Rows are points. Examples show where two turns around zero, p and q, send a point. Write where each new point lands after one turn and then the other. Backwards means that the second turn is done in reverse. Each puzzle has new turns, and all numbers are rounded.
In the rows, zero is written as 128.

Turn p:
[137 140 136] -> [137 136 140]
[ 93 116 104] -> [120 120  85]
[147 154 160] -> [140 156 162]
[106 118 148] -> [105 147 119]
[156 111  93] -> [137  81 133]
Turn q:
[120 106 144] -> [141 113 148]
[110 138 173] -> [137 151 171]
[125 130  93] -> [105 115 105]
[157 139 102] -> [129 133  88]
Where do these land?
q, then p: [164 117 140] -> [146 102 152]
q, then p: [ 91 164 118] -> [128 169  95]
q, then p: [135 101 105] -> [109  98 121]
q, then p backwards: [122 129 148] -> [142 138 140]

Turn p:
[116 130 140 132  83 124] -> [148 138 162 146 111 119]
[185 159 125 156 127 159] -> [123 183  87 160 137 142]
[124 105 133 130 190 102] -> [124  93  93  88 154 109]
[129 123 124 144 136 161] -> [119 119 108 157 128 136]
[114  98 127 102 100 129] -> [141 108 150 122  91 139]
[130 149 143 115 150 122] -> [132 131 127 113 159 140]
[ 98 132 104 117 110  99] -> [109 124 168 110 116 112]
Turn q:
[147 141 101 131 142 124] -> [132 140 107 123 157 127]
[130 128 128 115 178 177] -> [171 112 142  86 151 151]
[128  91 141 105  81 120] -> [123 102 114 166  84 134]
[132  94 126 147 150 114] -> [110  94 121 112 139 110]
[ 85 127 131 153 118 106] -> [ 80 133 153 128 120 128]
[101 153 122 122 136 140] -> [126 151 146 114 131 153]
[178 124 115 153  98 120] -> [135 125 106 173 151  94]
[154 135 148 121 110 149] -> [164 130 133 149 119 119]
[ 95 160 139 105 140 102] -> [111 167 130  98 101 139]
Where do these land?
p, then q: [145 121 135 160 150 136] -> [105 132 108 124 160 130]
p, then q: [125 140 122  95  92 148] -> [157 130 168 148 118 125]
q, then p: [103 135  79 119 131 132] -> [ 99 104 122 154 146 155]
p, then q: [160 157 122 113  91 118] -> [156 176 147 137 122 126]
p, then q: [129  82 140 148 158 151] -> [104  92  98 146 158 136]
p, then q backwards: [126 113 162 106 156  81] -> [149 122 139 126 191 146]
p, then q: [135 148 150 137 148 125] -> [135 132 117 100 148 124]
p, then q: [101 128 113 146  98 133] -> [105 127 152 139 111 101]

Turn p:
[139 146 119 132  81 169 160 128] -> [105 181 157 151 152 134 119 118]
[147 124 138 120 155 107 166  86] -> [166 147  96 148 126 103 159 133]
[157 126 102  88 106 104 153 140] -> [108 168 118  98 117 111 157 102]
[130 167 111 138 150 154  85 128] -> [123  92 136 124 174 164 138 129]
[132 135 145 155 125 114  97 127] -> [129  90 128 142 130 126 114 107]
[129 124 156 151 132 134 155 149] -> [108 133 114 163 114 123 112 144]
[120 101 134 118 146 155 104 143] -> [131 120 115 104 129 151  97 150]
[ 76 101  94 150 114 107 121 108] -> [162 116 180 121  84 139 133 130]
[120 128 154 100 143 108 112 143] -> [119 104 109 103 127 100 123 141]
Turn q:
[129 122 140 151 124 133 114 155] -> [124 129 123 123 103 140  99 132]
[147 118 145 148 145 137 153 103] -> [120 100 107 107 129 146 150 113]
[119  94 111 135 113 156 105 145] -> [137 117 112 140 141 132  82 149]
[165 111 145 113 172 114 140 115] -> [ 91  99 134 127 127 150 169 142]
[ 82 184  91  92 163 114 135 142] -> [169 176 139 165 110  99 177 152]
[147 119 165 114 115 118 169 111] -> [103 125 135  78 149 132 151 119]
[109 109 131 146  91 115 108 118] -> [133 141 135 131 149 144  90 102]
[130 123 143 135  97 149  95 120] -> [141 106 146 121 133 125  88 115]
[125 171  83 118 132 116 132 144] -> [133 156 121 161 110  85 146 128]
Where do these land?
p, then q: [156 136 194 125 137 146 114 122] -> [119 126 121 198 114 152 127 129]
q, then p: [133 115 134 110 102  99 158 124] -> [133 114 130 121 142 111 155 167]
q, then p: [165 121 126 166 133 150 109 136] -> [150 131 157 105 104 146 101 109]
p, then q: [109 136  93 122 189 165 131 166] -> [153 138  91 107 117 106 111 197]
q, then p: [124 132 129 148 126 118 112 109] -> [153 131 130 142 140 133 118 120]
q, then p: [ 99 126 131 123 165 165 112  96] -> [122 161  82 143 119 155 109 112]
q, then p: [120 133 114 133 150 106 148 112] -> [131 149 136 156 130 136 150 139]
p, then q backwards: [143 153 101 128 100 110 132 116] -> [131 153 133 123 123  95 135  96]
q, then p backwards: [138 114 135 120 133 133  89 166] -> [ 90 111 146 149 124 146 133 152]
p, then q: [ 83 136 122 120 104 107 169 137] -> [119 174 148  86 114 133 121 111]
q, then p: [137 106 130 114  69 109 134 124] -> [151  81 123 108 145 114 143 156]
